Each row is a point. To make a cloud, some directions were put in groups of two or more. Within a group, all points are equally far from the middle, so they leave a hole (a ring in 2 directions, a hollow ball in 3). The other directions are filled evenly. Then the cloud was stretched, turned, moved and blurred a little. How many holes are there, and how many directions does each take, smallest first?

Cloud:
[[-2.9 -0.8 -5.6]
 [ 5.4 -3.3 -2.0]
 [ 5.8 -1.8 -0.1]
 [ 3.0 -1.3 -5.5]
 [-2.0 -6.3  0.6]
 [ 4.1  2.3 -0.3]
 [-3.1 -3.9  2.4]
 [-3.4 -1.7 -5.4]
 [ 5.7 -1.4 -0.4]
 [-3.5  2.2  0.9]
 [-1.5  1.0 -5.7]
 [-1.1 -6.9 -1.4]
 [ 5.5 -0.9 -1.8]
 [-3.8 -0.4 -4.9]
 [-2.2  1.6  2.8]
 [ 3.3  1.8 -3.8]
 [ 2.6 -6.7  0.2]
 [ 2.4 -6.8  0.1]
 [-1.0  1.9 -5.3]
 [ 2.3 -3.4 -5.7]
 [-4.7 -3.7 -0.9]
 [-1.2 -0.3  4.1]]
Holes: 1 (3)

Cloud (47 x 6):
[[ 3.2  1.2 -0.5 -2.6  2.3 -1.4]
 [ 2.2 -2.8  2.6  2.3  2.1 -4.6]
 [ 2.1  4.3  1.9 -1.5  2.6  4.2]
 [-3.9 -2.4 -1.0  3.6 -1.5  1.2]
 [-6.7  4.2  1.7  2.6 -1.2  0.3]
 [-7.0  1.4  7.2 -1.9  2.8 -3.5]
 [-3.5  5.9 -1.6  3.1  0.9 -0.1]
 [ 2.9  5.1  1.4 -4.6 -1.2  3.1]
 [-8.2 -0.4  1.2  1.4 -1.8 -3.0]
 [ 1.7 -2.2 -4.9  2.2  4.2 -2.4]
 [ 4.9  2.2 -1.5 -5.7  1.6 -1.6]
 [ 4.3  2.3 -8.9 -3.3 -0.5 -0.3]
 [ 2.9  7.2 -5.8 -4.8 -0.9  3.0]
 [ 4.8 -5.2  0.8 -4.6 -1.8 -2.3]
 [-1.0  6.4 -0.2 -1.9  3.6 -2.1]
 [-0.5  5.6 -0.7 -6.9 -2.3 -4.4]
 [ 3.9 -6.3 -0.2  1.0  0.1 -1.1]
 [ 1.0  0.9  6.4 -2.8  0.3  0.6]
 [ 3.0  1.5  2.0  5.7  2.5  3.9]
 [-2.3  3.6 -3.8 -7.5  2.1  1.0]
 [ 1.2 -5.1  2.0  5.2  4.3 -2.0]
 [-2.7 -0.9  3.3  2.1 -3.0  6.2]
 [-5.5  0.8 -6.3 -5.6  3.5 -4.2]
 [ 1.9  6.2 -3.6 -3.9  2.7 -5.3]
 [-3.9 -3.9  3.5 -1.4  1.8  1.2]
 [ 3.7  5.9  3.3 -7.7  1.2  1.8]
 [ 5.8  0.4 -0.1  1.4  0.3  0.8]
 [-1.5  2.1 -1.5  5.7  2.0  0.8]
 [ 0.8  1.4 -8.8 -2.8 -0.4 -2.5]
 [ 3.9  0.7 -3.6 -3.6  2.7  2.6]
 [-1.3  3.1  6.9 -4.4 -0.9  0.3]
 [-0.2 -1.1  0.7 -4.3 -0.3 -3.3]
 [-9.0  1.2 -1.3 -2.9  1.7 -3.0]
 [ 7.9  5.5  1.8  0.2  0.3  0.6]
 [-4.6  0.3  4.7  1.6  1.2 -0.2]
 [ 0.3 -1.9  4.9 -5.7  2.3 -4.3]
 [ 5.2  2.8  5.5  5.6 -1.4  3.4]
 [ 2.0  0.8 -1.5  3.1 -1.2  7.2]
 [ 1.9  3.5 -1.8 -2.2  1.5  0.7]
 [ 4.5 -3.1 -5.2 -4.2  4.0 -1.9]
 [ 2.0  1.5 -2.2  1.7 -0.6  4.9]
 [ 1.8  0.6 -2.4  1.4  2.3 -5.8]
 [ 1.0  2.0 -2.5 -1.8 -5.0 -0.7]
 [ 7.3 -1.0  1.5 -2.2 -3.9  2.7]
 [ 6.3  2.9  0.2  6.8  1.6  2.6]
 [-1.4 -3.3 -4.6  1.0 -1.0  0.1]
 [ 1.3  0.2  2.7  5.5  0.3 -1.0]]
Holes: 0

Cloud, 76 rows:
[[ 2.5 -0.4  2.6  1.5  2.8  4.7 -3.5  0.4]
 [-4.0  2.6 -2.5  0.0  0.5 -1.4 -6.1 -2.4]
 [-2.1 -2.9 -4.1 -6.2  2.6  0.7  1.0 -2.8]
 [-2.1 -4.1  1.5  1.0  0.5 -2.9 -3.5 -1.1]
 [-1.5  3.2  4.0  1.8  0.8  3.6 -1.7 -6.1]
 [-6.9  2.4 -4.6  4.0  1.2 -1.1  1.4 -0.4]
 [-4.5 -0.5 -9.9  4.1 -1.3 -1.9 -0.8  3.1]
 [-7.7 -0.4 -3.4 -2.7 -0.6  3.5 -4.2 -4.5]
 [-5.5  2.2  2.2 -4.6  5.3  1.2  4.1 -3.7]
 [-5.7  1.6 -1.0  0.9 -2.6 -3.6  3.2 -1.3]
 [-4.4  4.5 -3.3  3.4  2.0 -5.6  1.1 -0.9]
 [ 0.9 -6.7  1.1 -2.0 -2.3  2.8  4.0 -0.2]
 [-0.3  6.0  0.2  4.0  1.4  3.6  5.6 -1.3]
 [-8.8  0.9  0.7 -1.2 -0.4 -1.2 -3.0  0.2]
 [ 0.1 -4.0 -2.5 -2.2 -1.6 -0.8 -5.4  5.0]
 [ 3.5 -1.0 -0.9 -3.6 -1.2  1.8  3.9 -2.2]
 [-6.6 -1.6 -1.2 -1.9  3.5  4.9 -3.2  1.2]
 [-3.0 -5.6 -1.4 -4.8 -3.4  1.1  2.6 -5.0]
 [-4.6  3.3 -3.9 -0.1  2.9  4.4 -0.3 -5.7]
 [-1.7  4.1 -5.8 -0.8  0.1 -6.2  0.0  4.5]
 [-2.3 -2.9 -4.9 -3.0 -6.0 -0.6  1.1 -4.0]
 [-0.6 -2.1 -2.9 -5.5  0.3 -6.5 -1.0 -3.1]
 [-6.3  2.7  2.7  1.0 -0.6 -1.5 -1.2 -2.5]
 [-0.9 -3.3 -3.5  4.6 -2.6  1.3  5.0 -3.4]
 [ 0.3 -3.9 -1.2 -4.3 -4.1  2.7 -1.4  5.7]
 [-5.2  3.4 -5.4 -4.2 -2.7  1.3  1.5  2.9]
 [ 1.5 -2.0  3.8  4.0  5.3  7.4  3.8  0.5]
 [-8.7 -1.7 -0.7 -3.2  2.5  1.2 -2.2 -2.6]
 [-5.8  0.1 -2.7  2.2  4.7 -0.9 -2.2  1.1]
 [-4.1 -3.0 -3.3  1.2  6.7  1.0  0.8 -0.5]
 [-4.1  2.5  1.6  0.6  7.1 -1.8 -0.3  0.2]
 [-1.4 -1.9 -5.8 -0.1 -5.8 -6.3  0.2  2.6]
 [-8.2  0.0 -6.5  0.4 -3.1  2.5 -4.0 -2.3]
 [ 5.2  0.1 -2.2 -5.1  2.2  0.1 -0.2 -0.6]
 [-2.3 -2.5 -1.5 -2.0 -7.8 -5.2 -2.0  0.1]
 [-5.6 -4.4 -2.8 -0.5  2.0  1.8  4.7 -0.7]
 [-2.0 -1.9 -4.5  0.1  4.0 -4.4  3.3  0.9]
 [-1.6 -3.4 -1.6  4.0  4.4  0.6  1.9 -7.3]
 [-0.8  2.4 -2.4 -0.6  3.4  6.4 -3.1 -4.3]
 [-3.2 -4.0 -1.0 -0.1 -0.6 -4.4 -3.2 -2.2]
 [-0.3  7.1 -2.5  4.9  2.1 -1.7 -3.1  1.0]
 [-1.7 -0.4  5.1  2.5  5.5  6.8  4.0 -1.4]
 [-2.6 -3.3 -3.2 -5.3  3.1 -2.7  0.9 -2.4]
 [ 4.2  2.4  2.2  2.6  2.3  6.5  0.1 -2.0]
 [ 6.0  0.5 -4.1  0.0  1.6 -3.9  2.4 -3.6]
 [-3.5 -5.5 -1.0 -3.9 -2.2 -2.0 -6.7  3.3]
 [-6.6  3.4  0.2 -2.0  1.8  4.7  4.1 -2.0]
 [-6.3  0.4 -1.0 -0.3 -8.5  0.5 -1.2 -0.5]
 [-2.7 -3.2  1.3  1.3 -7.1  1.9 -1.8  2.2]
 [-4.7  1.0  1.7 -1.5 -6.3  3.5 -4.2  0.6]
 [-7.3 -0.8 -1.0  5.1 -0.8  4.7 -1.7 -5.1]
 [-4.0  0.6  0.4 -0.6 -6.6  1.8  1.9  1.6]
 [-4.5 -3.7 -1.9 -5.5  2.4  4.3  3.0 -1.3]
 [-0.7  2.3  1.8 -2.9  8.8  4.7  1.8 -2.7]
 [-3.0  2.6  2.3  2.4  6.7  7.5  4.8 -5.5]
 [-3.3  1.9 -3.9 -1.1 -0.9 -8.9 -0.1 -0.7]
 [ 0.3 -2.8 -3.0 -4.1 -6.4 -1.6  3.2  0.5]
 [-6.3 -2.0 -4.1 -0.3  2.3  4.8  2.2  2.6]
 [ 4.3 -0.7 -2.0 -2.5  4.6 -3.2  3.5 -4.5]
 [-3.0  2.2 -1.2  3.2  8.5  2.6 -0.9 -6.3]
 [-5.5 -6.3 -2.1 -3.1  2.8  1.1  0.9 -1.2]
 [-2.4  6.9 -7.5 -4.9  1.4 -4.7  1.4 -0.2]
 [-1.1 -3.3 -7.9 -3.0 -0.1 -0.6 -0.8 -2.2]
 [-6.5 -2.4 -0.3 -4.0  1.3  0.0 -5.1  2.7]
 [ 0.9 -4.7 -3.7 -3.9 -0.1 -0.7 -3.8  4.1]
 [ 3.4 -0.3  1.4  0.0  2.5  3.8 -1.3 -6.4]
 [-1.4 -3.8  2.2  1.0 -0.3  0.5 -1.9 -5.7]
 [ 0.4 -3.2 -5.8 -1.6  2.7 -0.3 -1.5 -3.7]
 [-0.5 -1.4  2.1  0.3 -1.7 -3.7 -2.3 -3.4]
 [-1.3  2.5 -2.8 -1.8 -3.7  4.1 -2.7 -3.6]
 [-1.8 -2.1  1.0  2.4 -2.8  9.7 -1.0 -2.9]
 [ 3.7  0.4  1.6 -0.3  2.3  6.5  1.6 -5.2]
 [-3.7 -2.4  0.4  0.7  7.5  3.7  2.3 -0.6]
 [ 1.0 -2.6  3.2  4.8  2.4  1.1  5.6 -4.0]
 [-0.1  1.1 -6.7  1.6  4.3  5.9 -0.2 -0.4]
 [ 2.3 -0.8 -0.4 -2.3  1.4 -4.2  4.9 -4.6]]
Holes: 1 (6)
